Rows are points. Examples show where two turns around zero, p and q, send a point. Where does a point land after both, in the order given? Backwards means that the second turn is done in reverse. Each puzzle has new turns, and all numbers are rounded.

Turn p:
[-2.78 +0.81 -3.75] -> [+2.86 +3.35 -1.75]
[+1.00 -0.85 +1.63] -> [-1.01 -1.35 +1.24]
[+0.78 +1.22 +0.06] -> [-0.84 -0.30 -1.14]
[+1.41 -0.97 +0.69] -> [-1.38 -0.39 +1.16]
[-0.40 -0.21 +1.38] -> [+0.36 -1.31 +0.50]
Turn q:
[-1.52 -0.76 +2.20] -> [+1.16 -1.27 +2.19]
[-0.39 +0.88 +1.54] -> [-0.68 -0.41 +1.64]
[+1.82 -2.10 -3.25] -> [+1.53 +1.88 -3.52]
[+1.13 +1.55 -0.12] -> [-1.70 +0.90 -0.02]
[-1.03 +0.43 -0.37] -> [-0.32 -1.10 -0.28]
Where do these land?
q, then p backwards: [+1.13 -1.78 -0.88] -> [-1.51 +0.71 -1.57]
q, then p: [-3.55 +1.84 +0.60] -> [+1.42 -0.14 +3.78]
q, then p: [+2.05 +0.03 -0.76] -> [+0.31 +0.37 -2.13]
p, then q: [+0.37 -0.08 +1.04] -> [+1.05 -0.25 +0.25]

Turn p:
[+0.39 +3.29 +0.41 -0.35] -> [-2.67 -1.48 -0.36 -1.34]
[-0.13 +1.60 +0.45 -1.74] -> [-1.40 -0.38 +1.12 -1.56]
[-3.11 -1.26 +0.38 +0.46] -> [-0.11 +0.94 +1.90 +2.66]
[+1.26 -1.64 -2.05 +1.08] -> [+2.67 -0.84 -1.24 +0.49]
[+1.60 -1.99 +0.81 +0.55] -> [+1.51 +1.76 -1.43 -0.26]
Turn q:
[-1.53 +2.47 -0.95 -2.15] -> [-0.93 +0.37 -1.81 -3.11]
[+0.20 -2.11 -2.19 +0.21] -> [-0.85 +1.59 +2.45 +0.26]
[-1.04 +1.95 +1.31 +0.78] -> [+1.80 -0.65 -1.74 -0.72]
[+1.24 -2.85 +1.77 +0.98] -> [+0.25 -1.64 +1.91 +2.71]
[+1.13 +0.54 +0.06 +0.18] -> [-0.27 +0.34 -0.82 +0.86]
Where do these land?
q, then p: [-0.40 +1.34 +0.62 +1.63] -> [+0.93 -1.03 -1.33 -1.14]
p, then q backwards: [-0.15 -0.36 +0.42 -3.09] -> [-2.26 -1.28 -1.76 -0.13]
p, then q: [+1.30 +4.22 -0.95 +1.33] -> [-0.66 +0.34 +4.16 -2.08]
p, then q: [-0.76 -2.70 -1.14 -1.29] -> [-0.33 -0.84 -1.81 +2.60]
q, then p: [-0.63 +1.19 +0.39 +1.43] -> [+0.74 -0.84 -1.06 -1.28]
q, then p backwards: [+1.39 -2.05 +0.39 +1.17] -> [-2.56 -0.69 -0.55 +0.57]
q, then p: [-0.74 -1.64 +0.27 -1.18] -> [-0.12 +1.95 +0.89 +0.31]

Turn p:
[+1.16 +0.92 -0.13 -0.04 +1.65 -2.04 +0.28 -0.63] -> [+0.00 +1.01 +0.89 +0.44 +0.09 +2.10 -1.53 -0.89]
[-0.99 -3.89 -2.20 +0.98 +0.98 +2.61 +0.43 -0.81] -> [+1.96 -0.64 +0.86 +3.26 +0.83 -2.53 +1.02 +2.61]
[+0.30 +1.15 +1.78 +1.01 -0.99 -1.26 +2.26 -0.20] -> [+1.30 -1.04 +0.73 -2.02 -1.20 +0.55 -0.96 -1.80]
[+0.38 +1.21 -0.52 +0.13 -3.54 -1.14 -0.25 -1.00] -> [+1.46 +0.98 -1.09 -2.62 +0.86 +0.59 +1.73 -1.26]
[-0.46 +0.55 +1.72 +0.70 +1.30 +3.42 -0.73 -0.79] -> [-2.02 -0.77 +1.84 +1.15 -1.75 -1.69 +1.76 -0.28]
[+0.44 +0.20 +0.52 -4.00 +1.18 -1.82 -1.12 -0.08] -> [-2.08 +0.60 -2.35 +1.51 +1.45 +1.31 -1.58 -1.92]
[+0.72 -1.69 +0.42 -0.10 -0.72 -1.73 -1.62 +0.90] -> [+0.26 -0.97 -1.87 +0.24 +0.48 +2.15 +0.40 +0.97]
[+0.57 +1.30 -2.97 +0.84 +0.57 +2.55 +2.12 +3.31] -> [-0.90 +0.33 +2.53 -2.13 +1.63 -2.60 -1.84 +3.03]
[-2.13 +0.24 +1.37 +0.48 -0.41 -0.58 -1.37 -0.71] -> [+0.04 +0.51 -1.53 +0.20 -2.39 +0.11 +1.00 -0.45]
Turn q:
[+0.57 -1.24 +0.01 +1.27 -0.82 +0.69 +0.02 -1.82] -> [+0.25 -0.12 +0.72 -1.81 -0.30 +0.23 +0.13 +1.98]
[+2.24 -0.61 -0.13 -1.05 -1.48 +0.10 +0.41 -0.58] -> [+2.07 -1.11 -0.03 -0.44 +0.74 +0.34 -1.37 +0.98]
[-2.22 -2.03 -1.31 +0.52 +1.02 +1.18 +0.27 -1.11] -> [-0.37 +1.13 +2.43 +0.25 -1.73 +0.54 +1.77 +0.99]
[-2.74 +0.13 -0.03 +2.15 -0.16 +1.11 -0.84 +2.51] -> [-1.63 +1.89 +0.13 -0.06 -2.14 -2.80 +0.57 -1.18]
[-1.18 +1.01 +1.30 -1.37 -1.83 -5.55 -2.24 +0.60] -> [+1.31 -0.45 -2.07 -0.39 +4.24 -1.86 +3.19 -2.73]
[+1.67 -0.01 -3.27 -0.07 -0.08 -0.90 -0.22 +1.83] -> [+1.29 +2.48 +0.38 +1.66 +1.70 -0.60 -1.91 +0.28]
[+1.11 -2.44 -1.14 +0.75 -0.98 -1.92 +1.77 +1.05] -> [+2.97 +2.14 -1.31 +0.29 +0.04 -0.07 +0.42 +1.59]
[-0.26 +3.46 +1.74 -1.87 -0.04 +3.43 +1.19 -2.45] -> [-1.71 -3.44 +1.17 -1.61 -1.54 +2.69 -2.09 -2.26]
[-0.35 +0.73 +0.79 -2.00 +0.79 +1.55 -1.49 +1.28] -> [-0.94 -1.97 +0.71 +1.89 -0.41 -1.08 -0.67 -1.25]
[+0.03 -0.41 +1.66 +1.03 +1.11 -0.13 +1.28 -1.12] -> [-0.83 -0.40 -1.32 -0.66 -0.98 +1.45 +0.97 +1.05]
[+1.12 +1.41 +0.36 +0.63 +2.48 +0.45 -0.14 -0.17] -> [-2.42 -0.14 -0.80 +0.90 +0.38 +1.16 -1.02 +0.53]
Where do these land?
q, then p: [+0.78 -0.07 +0.33 -0.53 -1.71 -1.20 -1.77 -4.40] -> [-1.96 -2.57 -0.21 +3.00 +0.87 -0.83 -2.57 -0.55]
p, then q: [+0.61 +1.84 +0.34 -0.14 +0.30 +0.35 -0.07 +3.65] -> [+0.35 -0.96 +1.44 +1.92 -0.45 -1.78 +1.73 -2.07]
q, then p: [+0.85 +1.03 -0.27 +1.34 +2.62 +1.00 -0.93 +1.35] -> [+0.14 +1.77 -1.06 -0.61 -2.48 -0.46 +0.39 +1.74]
p, then q backwards: [+1.08 -1.10 -0.86 -0.94 -1.29 +1.87 -0.64 -2.88] -> [-1.80 -0.68 -0.40 -1.60 +0.24 -2.89 -1.70 +0.38]
q, then p: [-3.15 +0.93 -0.10 -0.38 +0.53 -0.29 +0.97 +1.86] -> [+2.23 +1.33 +0.97 -0.95 -0.59 -0.52 +1.21 -2.24]
q, then p backwards: [+0.90 -0.44 -1.68 -0.32 -0.45 -1.30 +0.67 -1.50] -> [+1.53 -0.24 -1.86 +0.84 -0.49 -1.28 +0.07 -0.30]
q, then p: [+0.89 -1.04 +1.26 -1.69 -0.11 -0.64 +0.69 -3.10] -> [-0.50 -2.83 +0.86 +1.40 +1.61 -1.47 -0.41 +0.96]
q, then p: [-2.68 +0.79 +1.27 +2.10 -0.89 -0.48 +3.05 +2.36] -> [+1.68 +2.98 -0.25 -2.26 +2.30 -1.10 +1.16 -2.23]
q, then p: [+0.73 -1.94 -0.29 +0.55 +1.00 +0.69 -1.98 +2.65] -> [+1.18 +0.42 -0.57 -1.84 -1.62 +2.29 -1.04 +1.71]
